Each point is reached from the start by the listed moves, each made once or not at all, plus a little noise. Is the number of moves made odd or even? Then give how often each move was made.

Moves:
(1): 4.7  2.2
(2): -3.7  6.8
Start: 1.0  -3.4
Points:
5.8  -1.3 -> odd (1, 0)
2.1  5.6 -> even (1, 1)

Moves:
(1): 6.8  0.4  -1.3  1.6  -1.4  -3.0  -1.1  -7.3  -2.3
(2): -1.4  3.5  0.4  1.4  -1.5  2.9  -1.3  0.8  2.1
(3): -2.4  2.3  3.4  -3.9  0.8  -5.2  2.5  1.8  -0.1
(4): -0.9  -2.5  8.8  4.2  0.5  -0.7  -0.2  1.9  -0.7
(5): 2.9  0.6  2.4  1.7  2.0  2.4  1.0  1.5  -2.7
(6): 3.7  -2.8  0.5  2.2  -0.9  3.9  4.7  -0.2  2.3
(7): -0.6  0.9  0.0  2.6  1.7  -3.7  3.7  -0.9  -2.5
(8): 1.8  0.1  -1.0  0.4  0.7  -3.0  1.4  5.4  1.0
Start: -0.6  -3.1  0.3  -0.3  -1.6  -0.9  0.0  2.9  1.3
Points:
6.2  -6.9  10.6  10.8  2.4  -1.7  10.3  11.0  -1.0 -> odd (0, 0, 0, 1, 1, 1, 1, 1)
8.7  -2.4  1.7  2.9  -0.6  -12.1  11.8  1.5  0.0 -> odd (1, 0, 1, 0, 0, 1, 1, 1)
4.6  -3.1  10.3  2.1  -1.1  -13.1  2.2  4.6  -0.5 -> even (1, 0, 1, 1, 0, 0, 0, 1)

Moves:
(1): 0.6  -1.4  -1.5  1.1  -2.1  -4.3  -1.4  4.5  3.0  -1.9  -0.8  -1.8  -7.2  3.4  -2.7
(2): 3.2  2.3  -2.8  1.3  0.8  4.5  5.6  -0.1  2.9  1.9  0.0  0.8  -0.5  -1.2  -1.7
(3): -0.5  -1.0  3.9  1.6  -1.9  0.7  2.1  -0.8  3.7  -0.7  0.3  -4.5  -2.7  0.3  -1.1
(4): -5.5  3.3  0.6  5.8  2.9  -0.1  -3.1  3.0  2.6  2.1  0.6  1.3  -2.7  -0.4  0.5
(5): 5.1  0.4  -5.1  -0.5  3.5  -3.3  -7.5  -2.8  1.1  5.0  -3.3  0.3  2.3  0.2  -1.1
(6): -1.1  -1.9  -0.3  -0.3  -0.5  2.8  -1.9  1.0  0.7  -0.6  2.1  2.5  1.4  2.1  -0.3
(7): -5.8  -3.4  -2.0  3.7  0.7  0.2  5.3  -2.6  0.4  -1.6  0.8  -3.9  -4.5  -6.9  1.7
(8): -3.0  -1.4  1.4  -4.1  3.7  -0.2  3.2  -0.4  -2.5  -2.6  -2.2  -3.3  1.9  6.1  -2.4
(9): -2.0  0.9  -0.8  -0.8  -7.4  -1.6  -2.4  1.2  4.4  4.9  -2.6  -0.9  1.3  -1.9  -0.3
(10): 1.8  1.2  -2.1  -1.2  0.1  0.3  -0.6  0.5  -0.6  2.3  1.5  -2.6  -0.4  1.8  3.1
(11): 3.4  1.6  -0.8  -0.6  2.8  -1.6  -1.4  3.1  2.4  1.8  1.7  -0.2  2.5  -4.4  0.6
(12): -0.8  -0.6  2.1  0.7  0.7  0.2  1.1  2.7  3.0  1.4  -1.4  2.1  0.6  2.3  2.5
Start: 0.9  3.5  3.0  2.7  -3.0  -0.2  1.8  1.3  -0.2  -1.6  -0.4  0.3  1.1  -4.7  2.4
Points:
-4.7  5.8  2.1  11.7  -10.9  1.5  1.1  10.1  17.0  4.1  -1.2  -2.3  -9.1  -2.1  -3.6 -> even (1, 1, 1, 1, 0, 1, 0, 0, 1, 0, 0, 0)
13.5  5.7  -9.0  2.1  1.8  -2.0  -5.6  7.6  9.1  7.5  1.2  -0.3  -1.0  -2.6  0.2 -> even (1, 1, 0, 0, 1, 1, 0, 0, 0, 1, 1, 0)
-10.2  2.1  1.7  12.0  0.9  3.2  2.4  6.4  5.7  2.0  3.2  -0.1  -4.1  -5.8  10.1 -> odd (0, 0, 0, 1, 0, 1, 1, 0, 0, 1, 0, 1)
-6.3  -0.4  1.4  2.8  -4.6  -7.3  6.6  9.6  10.3  0.6  -4.9  -8.2  -4.3  -6.3  2.1 -> even (1, 0, 0, 0, 0, 0, 1, 1, 1, 0, 1, 1)
0.5  3.1  5.9  -1.1  4.4  -1.4  5.0  6.9  2.8  -0.9  -2.2  -1.2  5.8  -0.3  3.6 -> odd (0, 0, 0, 0, 0, 0, 0, 1, 0, 0, 1, 1)
-2.1  3.4  -1.8  14.3  2.6  -8.6  -4.5  5.9  13.1  2.9  -0.6  -8.7  -11.3  -12.3  0.3 -> even (1, 0, 1, 1, 1, 0, 1, 0, 0, 0, 1, 0)

Moves:
(1): 2.5  1.0  -2.9  1.0  -0.1  -0.1  1.4  1.6  1.4  0.2  -0.2  -1.3  -1.6  0.9  -0.7  -1.2  0.9  1.8  -0.6  -1.2  -3.0  -1.6  -2.2  2.7  -0.1  -0.4
(2): -0.2  1.5  1.2  -0.7  -0.9  0.3  1.0  2.6  0.0  1.9  -2.1  2.5  0.0  0.6  -0.5  0.7  0.2  -1.3  -0.8  0.2  1.7  1.5  -1.5  0.0  -2.5  0.1
(3): 4.1  -2.1  3.9  0.1  -0.9  0.1  0.5  0.1  0.5  1.7  1.4  0.8  -6.7  -0.9  -0.9  1.1  0.8  -0.6  -1.9  -1.7  -1.0  4.9  4.5  0.8  -1.9  -2.5
(4): 0.3  -0.6  -1.0  -0.7  -0.8  -2.4  -1.4  1.4  -0.2  1.8  -0.4  -0.6  0.4  0.7  -0.2  0.7  0.9  2.0  1.4  -0.2  0.3  0.9  0.1  -1.0  -0.9  -2.0
(5): -2.8  2.3  0.9  0.4  1.1  3.8  -1.3  -1.9  -0.9  -1.6  -0.4  -2.4  2.9  1.5  2.1  1.7  1.3  -0.5  0.1  -1.3  1.1  -0.2  2.0  0.1  -3.1  -4.1
(6): -0.2  -1.0  -0.6  0.4  0.4  1.8  -2.7  0.5  1.1  -1.9  -0.5  0.4  -3.1  2.2  -0.3  -0.3  1.5  -4.2  -1.2  -0.6  -1.9  0.5  -0.2  -3.1  0.7  0.8
(7): 2.2  0.1  -1.6  0.4  -2.7  1.4  2.8  -0.1  5.3  -1.7  -2.2  -2.6  0.5  -0.8  -0.4  -0.4  1.5  1.2  2.5  -2.4  3.4  0.2  -1.2  -3.6  0.4  0.4
(8): -1.2  -0.3  0.3  1.3  -0.7  1.5  -3.4  4.0  -3.3  -0.4  0.9  -1.0  -0.9  -1.2  2.2  -1.6  1.2  -0.1  -0.6  -0.3  -1.4  -1.2  -3.5  -0.1  -2.7  2.1
(9): -2.3  1.6  3.3  -2.5  1.0  -1.2  -0.7  -1.1  4.9  1.1  -0.4  -2.4  -0.1  -1.8  4.8  -0.3  -2.1  -0.2  -0.9  1.6  -0.4  1.0  6.3  0.0  1.9  -4.5
(10): 0.9  0.1  -1.2  -0.6  2.2  -0.4  0.8  -2.1  2.0  0.7  2.4  0.1  0.5  0.2  1.0  1.2  -0.7  1.1  -0.7  2.1  0.7  2.1  -0.9  -2.7  -4.3  -0.1
(11): -1.8  2.2  2.2  0.9  -2.6  0.4  -1.7  1.1  0.5  -3.8  1.7  1.9  2.6  2.5  -0.2  0.5  -0.2  1.0  -1.6  0.2  -1.7  -1.7  0.3  -1.2  -0.6  -0.2
(12): -2.5  -0.4  -0.2  2.8  1.2  0.0  0.3  1.2  1.2  0.6  -2.7  0.5  -1.7  -1.1  -1.2  -2.3  0.2  -0.1  0.6  -1.5  0.1  -3.3  0.1  -0.1  -1.1  2.2
(13): -2.5  -1.8  3.1  -0.1  -2.0  0.0  -0.1  0.6  0.1  1.3  -2.7  1.3  1.8  -2.8  -1.2  -0.9  1.4  -0.7  1.4  3.6  -2.8  2.8  0.3  1.3  -2.6  -1.3
(14): 1.1  -1.6  -5.0  -3.0  -3.4  2.1  3.3  2.5  -3.3  -1.3  0.1  -0.7  1.2  -0.7  3.1  0.4  -3.1  1.6  -1.6  0.3  0.0  -2.5  -1.6  -0.3  0.0  -1.3
(15): -0.6  -0.6  2.1  0.6  -1.2  -1.5  -0.9  2.2  -2.8  2.3  -5.0  2.4  0.5  -1.0  3.4  7.9  -0.9  -1.2  3.1  2.0  0.2  -3.7  -2.3  1.3  -1.0  2.9
(16): -1.3  -6.1  -1.7  2.2  -0.6  1.5  0.8  0.8  2.4  -3.7  0.3  0.2  -1.6  0.1  1.5  3.9  3.3  1.6  -0.4  0.5  6.7  1.8  3.2  4.2  0.3  -0.7
(17): 1.5  1.1  -1.4  -1.5  -2.2  -3.0  1.3  -1.9  0.5  1.2  -0.1  2.1  -4.0  -1.9  1.3  -0.3  3.5  -0.2  1.7  0.0  0.1  -3.4  0.4  -0.5  -1.9  -2.7
(18): 3.0  1.8  -2.2  1.5  -0.3  1.3  -3.6  -3.2  0.1  -0.8  0.1  -0.7  -1.5  -1.5  -0.8  -3.9  -1.1  1.9  0.3  1.5  0.6  1.1  3.2  1.7  -1.7  2.0
(19): 0.1  -0.6  -0.3  1.0  0.4  1.0  1.8  0.5  -1.0  0.6  1.4  -1.2  1.9  2.1  0.4  1.7  2.7  1.4  0.6  2.1  -1.2  -1.4  0.5  0.3  1.0  1.2
(20): 3.8  0.7  -0.6  0.0  0.6  -1.1  3.2  3.8  1.5  -4.2  -1.6  1.2  0.7  0.0  3.1  0.9  -0.2  -0.8  0.5  3.3  -0.1  0.5  3.0  -2.0  -1.5  -0.6
(21): 0.3  -0.5  -3.4  0.9  -2.6  0.9  3.8  0.0  2.7  2.5  1.1  0.7  0.8  -2.1  3.2  -1.9  1.0  0.2  0.8  -3.7  0.4  0.9  2.0  1.2  2.7  -3.0
(22): 1.6  0.2  -0.9  2.3  0.7  -3.4  -0.1  1.4  -2.4  2.0  -0.7  1.7  -4.1  4.3  -0.4  -4.3  -1.4  0.2  3.5  1.6  -1.5  0.6  -2.5  2.4  -0.7  1.4
(23): -3.5  2.3  -2.5  1.8  -2.5  0.6  1.0  3.6  -3.1  -2.0  0.1  -0.2  0.2  1.0  -1.3  -0.1  -0.8  -1.7  2.2  1.7  -1.3  2.7  -1.6  1.7  0.7  2.4
(24): -0.1  0.0  -1.3  4.5  -0.9  -0.5  0.6  1.3  0.5  0.7  0.3  0.4  -0.3  0.4  -0.3  -1.6  -0.7  -0.3  -1.1  3.1  0.5  -2.3  -1.4  -0.4  0.3  -1.3
Start: 0.0  6.4  -4.1  0.9  1.4  -0.4  1.1  -5.0  -2.2  2.2  -1.9  2.8  1.9  -0.9  1.9  3.6  -1.9  -1.8  -1.9  0.9  -0.3  0.1  -2.9  2.9  0.7  1.2
Points:
1.2  8.3  -3.8  8.9  -7.8  1.2  12.4  6.8  1.5  1.5  0.1  10.3  3.9  -0.5  5.1  5.8  1.8  -3.4  -1.8  11.7  -4.5  10.6  2.6  2.1  -8.1  -4.9 -> even (0, 1, 1, 0, 0, 0, 0, 0, 0, 1, 1, 0, 1, 0, 0, 0, 0, 0, 1, 1, 1, 0, 1, 1)
0.5  10.6  -19.5  11.3  -6.5  -0.4  1.6  3.8  -10.8  3.7  -9.8  3.2  -7.1  6.6  7.1  2.2  1.3  -1.2  7.2  8.0  -6.5  -12.4  -8.6  7.3  -7.2  2.6 -> odd (1, 0, 0, 1, 1, 1, 0, 0, 0, 0, 0, 1, 0, 1, 1, 0, 1, 1, 1, 0, 0, 1, 1, 1)
-4.9  1.0  -4.6  8.7  -5.1  -3.0  0.2  11.8  -8.1  9.5  -7.8  4.6  -8.2  1.0  10.5  5.5  -3.0  -4.0  2.7  14.9  -9.9  1.5  -5.4  2.9  -9.3  1.2 -> even (0, 0, 1, 1, 0, 1, 0, 1, 1, 1, 0, 1, 1, 1, 1, 0, 0, 0, 1, 0, 0, 1, 1, 1)
1.0  1.0  -6.1  11.4  -4.0  4.0  1.0  -7.8  4.9  1.0  -0.7  8.6  -9.5  2.1  7.2  -0.2  9.6  -0.8  0.8  3.2  -0.5  5.6  9.8  6.8  -12.1  -5.2 -> odd (0, 0, 1, 0, 1, 1, 0, 0, 0, 1, 1, 1, 1, 0, 0, 1, 1, 1, 1, 0, 1, 1, 0, 0)
-0.3  11.5  -16.9  8.4  -10.9  0.4  0.1  6.0  1.8  -0.2  -6.8  -0.5  -3.7  -0.6  12.4  4.1  1.4  2.0  1.9  9.0  -4.7  -12.3  -7.0  -2.2  -8.1  2.3 -> even (1, 0, 0, 1, 0, 1, 1, 1, 1, 1, 1, 1, 0, 1, 1, 0, 1, 1, 1, 0, 0, 0, 1, 1)
12.1  9.4  -17.4  9.9  -7.2  -3.2  12.1  7.3  -1.7  3.5  -14.6  7.6  -6.3  0.8  8.9  1.0  -0.4  2.2  6.7  9.8  0.3  -14.6  -8.5  4.4  -8.6  4.6 -> even (1, 1, 0, 0, 0, 0, 1, 0, 0, 0, 0, 1, 0, 1, 1, 0, 1, 1, 1, 1, 0, 1, 0, 1)
2.0  -2.7  -2.8  6.0  -4.7  4.6  5.1  0.8  0.7  0.3  -4.4  7.6  -4.6  -4.6  18.6  17.1  12.6  -5.5  1.7  7.0  0.5  3.0  6.0  3.9  -12.3  -6.4 -> even (0, 0, 1, 0, 1, 1, 0, 1, 0, 1, 0, 0, 1, 0, 1, 1, 1, 0, 1, 1, 1, 0, 0, 0)
2.7  6.7  0.9  9.7  -3.1  -0.4  -3.9  2.0  5.8  4.5  -8.9  3.1  -9.8  0.3  7.1  1.2  0.9  -0.4  2.3  8.5  -10.6  0.3  -0.3  2.7  -12.0  5.5 -> even (1, 0, 1, 0, 0, 1, 1, 1, 1, 1, 1, 1, 1, 0, 1, 0, 0, 1, 1, 0, 0, 1, 0, 0)
-2.6  1.1  3.8  5.0  -3.3  -1.6  -3.4  6.7  -2.1  8.8  -11.1  3.8  -6.9  -0.7  12.1  11.7  3.9  -1.2  1.9  5.4  -1.1  7.2  2.2  15.1  -12.5  -7.3 -> odd (1, 1, 1, 1, 1, 0, 0, 1, 1, 0, 0, 0, 1, 0, 1, 1, 0, 0, 0, 0, 0, 1, 0, 0)
5.8  12.8  -12.1  3.1  -9.6  3.4  8.5  2.3  1.2  -4.9  -4.3  4.1  -0.8  1.7  7.5  4.7  2.8  2.7  1.1  5.2  3.0  1.7  3.9  -4.3  -16.6  -3.8 -> even (0, 1, 1, 1, 1, 0, 1, 0, 0, 1, 1, 1, 0, 1, 0, 0, 1, 1, 1, 1, 0, 0, 1, 0)
1.7  10.4  -4.1  0.7  -5.0  1.1  7.1  3.7  0.2  -4.6  -9.1  0.7  8.1  5.7  18.2  11.6  -4.2  0.4  4.1  8.2  -0.9  -6.7  2.1  0.3  -3.5  -3.4 -> odd (0, 0, 0, 0, 1, 0, 1, 0, 1, 0, 1, 0, 0, 1, 1, 0, 0, 0, 1, 1, 0, 1, 0, 0)
